Every row gives one point. Each copy is the shape, with its points in the same order, stretched, turned, moved and blurred by noise. Is it also mirrored, or only turned?
(in the rows, 100 means zero)

Shape (8 x 3)
[[106, 83, 108],
[94, 69, 50],
[121, 70, 113],
[126, 130, 95],
[107, 128, 113],
[99, 71, 98],
[59, 71, 54],
[112, 96, 63]]
Copy 1 (8 x 3)
[[99, 124, 88],
[106, 70, 57],
[114, 139, 81],
[116, 108, 140],
[96, 118, 140],
[99, 117, 73],
[74, 61, 56],
[114, 79, 96]]
Copy 1 is: mirrored
Copy 2 (8 x 3)
[[127, 82, 98],
[131, 123, 138],
[143, 71, 92],
[104, 109, 64],
[89, 94, 72],
[128, 84, 119],
[112, 120, 156],
[125, 127, 106]]
Copy 2 is: mirrored
Copy 3 (8 x 3)
[[103, 98, 94],
[159, 78, 110],
[107, 99, 79],
[98, 149, 125],
[82, 128, 127],
[116, 83, 94],
[148, 55, 131],
[142, 112, 121]]
Copy 3 is: mirrored
Copy 4 (8 x 3)
[[81, 88, 98],
[34, 101, 76],
[97, 74, 83],
[100, 128, 105],
[98, 117, 124],
[77, 82, 92],
[19, 87, 101],
[60, 118, 82]]
Copy 4 is: only turned

Shape (8 x 4)
[[99, 79, 123, 78],
[82, 111, 97, 108],
[55, 101, 136, 71],
[112, 152, 131, 99],
[85, 108, 82, 125],
[87, 130, 78, 94],
[126, 139, 141, 107],
[127, 117, 73, 57]]
Copy 1 (8 x 4)
[[130, 100, 121, 99],
[86, 119, 103, 94],
[132, 142, 134, 85],
[72, 117, 166, 91],
[74, 120, 84, 97],
[69, 117, 105, 67],
[78, 101, 169, 107],
[81, 75, 113, 46]]
Copy 1 is: mirrored
Copy 2 (8 x 4)
[[134, 91, 96, 114],
[84, 102, 101, 113],
[124, 125, 87, 148],
[83, 109, 159, 138],
[70, 91, 99, 103],
[77, 119, 111, 97],
[93, 91, 163, 136],
[113, 119, 124, 69]]
Copy 2 is: mirrored

Shape (9 x 4)
[[44, 110, 83, 77],
[123, 77, 111, 114],
[81, 99, 78, 106],
[101, 91, 121, 133],
[65, 111, 127, 80],
[93, 117, 110, 132],
[126, 154, 156, 82],
[129, 116, 76, 119],
[71, 81, 142, 99]]
Copy 1 (9 x 4)
[[64, 131, 77, 89],
[92, 57, 108, 105],
[83, 95, 77, 116],
[82, 77, 117, 129],
[70, 120, 123, 76],
[94, 99, 111, 136],
[135, 120, 166, 67],
[129, 79, 86, 125],
[53, 92, 130, 88]]
Copy 1 is: only turned
Copy 2 (9 x 4)
[[65, 76, 62, 121],
[112, 128, 120, 110],
[101, 106, 74, 114],
[129, 97, 112, 123],
[82, 65, 102, 117],
[134, 80, 94, 107],
[118, 56, 142, 57],
[122, 126, 86, 73],
[89, 78, 120, 143]]
Copy 2 is: mirrored
Copy 3 (9 x 4)
[[134, 123, 88, 86],
[94, 63, 98, 123],
[106, 108, 86, 116],
[105, 83, 111, 156],
[149, 92, 113, 102],
[101, 101, 125, 137],
[137, 53, 171, 91],
[69, 97, 117, 98],
[144, 67, 99, 146]]
Copy 3 is: mirrored

Shape (9 x 6)
[[116, 139, 103, 77, 67, 126],
[27, 133, 137, 90, 95, 62],
[146, 92, 98, 147, 99, 99],
[113, 81, 101, 125, 113, 110],
[93, 112, 65, 127, 110, 115],
[139, 92, 118, 91, 87, 104],
[103, 92, 81, 117, 104, 43],
[121, 141, 133, 115, 148, 77],
[112, 77, 85, 117, 115, 99]]
Copy 1 (9 x 6)
[[98, 139, 94, 107, 78, 99],
[144, 148, 142, 124, 156, 95],
[135, 63, 96, 116, 67, 125],
[108, 70, 109, 114, 97, 129],
[100, 79, 103, 142, 101, 93],
[117, 102, 98, 84, 79, 131],
[141, 69, 117, 92, 112, 80],
[149, 96, 68, 123, 136, 118],
[108, 67, 113, 106, 100, 111]]
Copy 1 is: only turned
Copy 2 (9 x 6)
[[131, 98, 68, 111, 89, 115],
[53, 156, 132, 120, 121, 127],
[141, 88, 121, 82, 128, 42],
[103, 80, 112, 76, 118, 68],
[110, 95, 130, 69, 79, 92],
[121, 88, 69, 98, 124, 70],
[89, 136, 118, 82, 102, 48],
[116, 146, 128, 52, 156, 95],
[97, 84, 106, 70, 106, 63]]
Copy 2 is: mirrored

Shape (11 x 8)
[[110, 137, 118, 115, 91, 115, 139, 88],
[64, 110, 110, 135, 108, 130, 105, 130],
[105, 132, 113, 140, 116, 101, 133, 147],
[100, 88, 88, 117, 75, 84, 75, 104],
[88, 86, 114, 98, 72, 118, 120, 109],
[61, 74, 81, 79, 134, 118, 102, 100],
[79, 63, 52, 116, 116, 123, 82, 90],
[161, 93, 107, 108, 119, 91, 101, 61],
[115, 118, 119, 84, 70, 120, 81, 110],
[113, 129, 55, 129, 143, 100, 105, 157],
[100, 130, 98, 140, 126, 55, 119, 109]]
Copy 1 (11 x 8)
[[122, 131, 136, 107, 83, 70, 142, 97],
[118, 110, 94, 142, 110, 64, 102, 151],
[156, 116, 90, 104, 119, 33, 146, 123],
[111, 95, 59, 97, 75, 89, 99, 77],
[101, 86, 115, 96, 70, 78, 116, 132],
[74, 66, 107, 109, 145, 124, 92, 120],
[106, 78, 76, 131, 119, 154, 87, 97],
[166, 112, 122, 54, 98, 120, 102, 44],
[98, 138, 89, 66, 62, 87, 104, 111],
[154, 115, 34, 104, 158, 90, 148, 99],
[147, 97, 86, 110, 131, 38, 133, 51]]
Copy 1 is: only turned
Copy 2 (11 x 8)
[[108, 111, 76, 124, 80, 101, 133, 103],
[69, 90, 115, 153, 90, 86, 122, 125],
[97, 106, 97, 133, 73, 73, 134, 141],
[78, 119, 120, 118, 93, 68, 83, 88],
[96, 72, 88, 143, 83, 92, 109, 91],
[89, 66, 142, 102, 111, 104, 127, 95],
[85, 99, 168, 119, 91, 97, 117, 77],
[137, 145, 132, 95, 89, 115, 79, 100],
[64, 105, 87, 104, 76, 96, 88, 96],
[85, 123, 149, 89, 61, 70, 135, 141],
[114, 137, 116, 114, 104, 63, 129, 128]]
Copy 2 is: mirrored
Copy 3 (11 x 8)
[[104, 119, 70, 136, 94, 113, 124, 72],
[70, 97, 92, 174, 85, 99, 82, 103],
[58, 110, 55, 163, 64, 71, 105, 84],
[118, 73, 107, 96, 115, 89, 85, 76],
[108, 87, 117, 127, 92, 103, 125, 101],
[99, 104, 119, 115, 118, 92, 90, 145],
[96, 57, 85, 99, 126, 104, 86, 136],
[84, 102, 78, 36, 124, 112, 102, 66],
[108, 100, 126, 106, 65, 121, 92, 71],
[66, 80, 23, 126, 57, 59, 78, 121],
[91, 115, 50, 129, 109, 62, 73, 79]]
Copy 3 is: mirrored
Copy 4 (11 x 8)
[[116, 143, 94, 125, 95, 96, 122, 114],
[72, 147, 123, 90, 90, 89, 77, 137],
[84, 143, 93, 121, 120, 98, 79, 153],
[98, 104, 96, 93, 86, 51, 77, 106],
[118, 120, 129, 100, 86, 57, 111, 132],
[65, 91, 138, 66, 108, 86, 117, 121],
[50, 79, 117, 85, 62, 87, 95, 107],
[122, 80, 97, 143, 105, 104, 100, 75],
[142, 115, 100, 80, 86, 85, 93, 107],
[47, 98, 69, 94, 112, 132, 71, 152],
[67, 132, 77, 121, 139, 78, 85, 118]]
Copy 4 is: only turned

Shape (15 x 9)
[[97, 66, 84, 98, 109, 101, 126, 89, 111],
[117, 72, 113, 52, 126, 117, 134, 114, 111],
[87, 78, 130, 66, 95, 136, 87, 115, 107],
[82, 79, 115, 63, 93, 105, 124, 120, 56],
[123, 137, 110, 131, 124, 80, 80, 85, 118],
[90, 126, 98, 94, 82, 69, 131, 78, 136],
[116, 85, 93, 102, 123, 65, 135, 73, 120],
[126, 83, 82, 102, 92, 74, 134, 58, 101],
[100, 65, 100, 58, 85, 110, 95, 131, 98],
[131, 130, 94, 89, 111, 65, 74, 62, 113],
[76, 84, 104, 63, 92, 148, 92, 128, 112],
[114, 124, 89, 92, 95, 89, 98, 132, 123],
[86, 90, 79, 63, 131, 115, 106, 102, 98],
[142, 144, 89, 120, 99, 87, 96, 73, 93],
[65, 109, 121, 87, 74, 101, 42, 148, 100]]
Copy 1 (15 x 9)
[[74, 80, 57, 78, 89, 78, 124, 103, 68],
[71, 74, 127, 65, 76, 53, 166, 130, 71],
[136, 80, 127, 83, 43, 87, 127, 92, 88],
[106, 84, 135, 84, 91, 113, 119, 101, 28],
[88, 109, 81, 113, 121, 72, 79, 126, 159],
[62, 148, 63, 90, 91, 120, 119, 124, 104],
[41, 119, 56, 72, 111, 60, 120, 124, 83],
[51, 122, 51, 60, 125, 90, 139, 89, 77],
[83, 75, 125, 100, 57, 98, 129, 80, 70],
[59, 117, 98, 73, 114, 94, 95, 107, 155],
[125, 50, 124, 93, 38, 109, 128, 99, 87],
[55, 85, 105, 135, 88, 101, 111, 120, 133],
[81, 48, 101, 64, 70, 93, 110, 130, 86],
[76, 104, 80, 93, 152, 106, 111, 112, 148],
[124, 83, 133, 152, 38, 127, 55, 74, 119]]
Copy 1 is: mirrored
Copy 2 (15 x 9)
[[67, 81, 103, 91, 133, 98, 68, 100, 94],
[108, 80, 92, 104, 169, 120, 65, 99, 104],
[142, 86, 84, 84, 106, 129, 71, 111, 72],
[128, 71, 139, 114, 111, 149, 67, 128, 90],
[107, 133, 83, 89, 93, 60, 137, 62, 91],
[102, 105, 90, 101, 124, 50, 116, 133, 91],
[64, 93, 100, 113, 145, 59, 94, 76, 91],
[71, 59, 116, 100, 132, 62, 95, 83, 115],
[112, 73, 85, 111, 114, 138, 77, 120, 104],
[112, 92, 77, 112, 111, 58, 156, 63, 80],
[123, 97, 77, 70, 115, 138, 72, 135, 85],
[101, 126, 72, 109, 116, 99, 120, 116, 123],
[88, 93, 91, 94, 145, 120, 104, 115, 67],
[103, 103, 106, 90, 104, 79, 144, 61, 126],
[152, 118, 64, 107, 44, 136, 117, 138, 61]]
Copy 2 is: only turned
Copy 3 (15 x 9)
[[108, 76, 87, 113, 97, 95, 77, 110, 136],
[134, 99, 116, 96, 119, 121, 109, 120, 155],
[107, 131, 117, 114, 67, 116, 77, 140, 135],
[113, 75, 160, 119, 71, 88, 104, 140, 113],
[78, 125, 70, 98, 120, 97, 108, 98, 67],
[79, 106, 81, 119, 66, 79, 131, 55, 106],
[92, 77, 78, 84, 129, 81, 105, 81, 126],
[101, 66, 78, 82, 107, 84, 75, 52, 117],
[145, 106, 109, 115, 71, 84, 84, 130, 128],
[100, 133, 80, 93, 134, 69, 91, 62, 79],
[133, 131, 119, 152, 63, 114, 82, 148, 129],
[134, 110, 80, 129, 84, 85, 130, 101, 79],
[131, 107, 130, 143, 126, 91, 87, 130, 123],
[102, 99, 87, 104, 118, 104, 95, 54, 56],
[106, 154, 105, 145, 34, 71, 101, 163, 76]]
Copy 3 is: mirrored

Shape (14 x 9)
[[99, 115, 99, 120, 91, 125, 115, 37, 104],
[121, 98, 73, 89, 135, 95, 89, 113, 124],
[97, 76, 98, 124, 111, 106, 97, 80, 87],
[117, 80, 142, 77, 106, 110, 82, 113, 109],
[104, 113, 89, 79, 80, 101, 97, 79, 135],
[118, 110, 105, 161, 113, 128, 81, 114, 119],
[103, 80, 101, 115, 52, 132, 59, 79, 102],
[89, 117, 106, 52, 97, 63, 80, 75, 122],
[79, 89, 80, 85, 64, 97, 148, 133, 76],
[145, 102, 116, 99, 93, 103, 71, 102, 133],
[112, 147, 89, 97, 122, 118, 86, 76, 109],
[165, 111, 108, 62, 68, 71, 69, 125, 134],
[130, 76, 88, 75, 142, 109, 108, 108, 93],
[80, 117, 101, 116, 65, 119, 120, 85, 128]]
Copy 1 (14 x 9)
[[130, 88, 53, 72, 90, 88, 140, 107, 96],
[93, 104, 92, 116, 114, 130, 117, 114, 143],
[84, 104, 77, 100, 100, 71, 120, 96, 109],
[110, 87, 99, 97, 100, 94, 87, 71, 129],
[129, 108, 83, 69, 82, 126, 129, 105, 139],
[143, 107, 81, 135, 121, 70, 143, 84, 141],
[130, 140, 39, 94, 69, 67, 122, 70, 140],
[94, 115, 103, 47, 87, 153, 116, 82, 114],
[99, 128, 134, 89, 68, 83, 87, 157, 106],
[135, 110, 73, 93, 122, 106, 113, 81, 168],
[136, 108, 63, 103, 105, 135, 127, 100, 97],
[134, 144, 88, 72, 127, 136, 85, 98, 195],
[76, 84, 86, 118, 113, 110, 84, 126, 120],
[149, 100, 100, 76, 71, 90, 144, 107, 121]]
Copy 1 is: only turned
Copy 2 (14 x 9)
[[96, 104, 113, 108, 67, 49, 96, 52, 102],
[132, 120, 73, 74, 105, 102, 78, 83, 82],
[79, 111, 107, 105, 95, 100, 81, 77, 70],
[117, 71, 66, 106, 103, 145, 69, 113, 108],
[154, 90, 79, 101, 77, 66, 102, 89, 107],
[94, 137, 135, 84, 76, 125, 52, 102, 104],
[109, 70, 116, 120, 65, 98, 56, 114, 85],
[163, 68, 74, 95, 118, 66, 116, 92, 107],
[104, 102, 79, 103, 51, 123, 135, 117, 62],
[137, 92, 71, 100, 97, 100, 57, 128, 124],
[124, 106, 104, 55, 83, 79, 86, 70, 109],
[175, 75, 34, 93, 94, 93, 74, 177, 140],
[100, 108, 47, 83, 102, 121, 79, 74, 72],
[126, 107, 118, 114, 50, 85, 111, 83, 105]]
Copy 2 is: mirrored
Copy 3 (14 x 9)
[[92, 85, 119, 142, 113, 81, 115, 97, 114],
[123, 125, 108, 71, 84, 111, 116, 131, 87],
[122, 83, 89, 119, 97, 103, 109, 98, 82],
[131, 119, 126, 102, 94, 110, 62, 110, 41],
[106, 124, 125, 107, 111, 104, 76, 132, 123],
[98, 75, 127, 119, 74, 139, 132, 134, 53],
[145, 97, 125, 141, 119, 147, 59, 114, 106],
[104, 169, 103, 105, 110, 96, 52, 123, 111],
[91, 70, 97, 66, 75, 109, 53, 90, 114],
[137, 121, 143, 126, 84, 118, 90, 143, 67],
[85, 136, 125, 114, 97, 110, 128, 105, 106],
[146, 157, 155, 113, 55, 122, 52, 152, 83],
[139, 113, 110, 73, 80, 90, 113, 100, 77],
[69, 81, 120, 111, 109, 108, 81, 126, 106]]
Copy 3 is: only turned
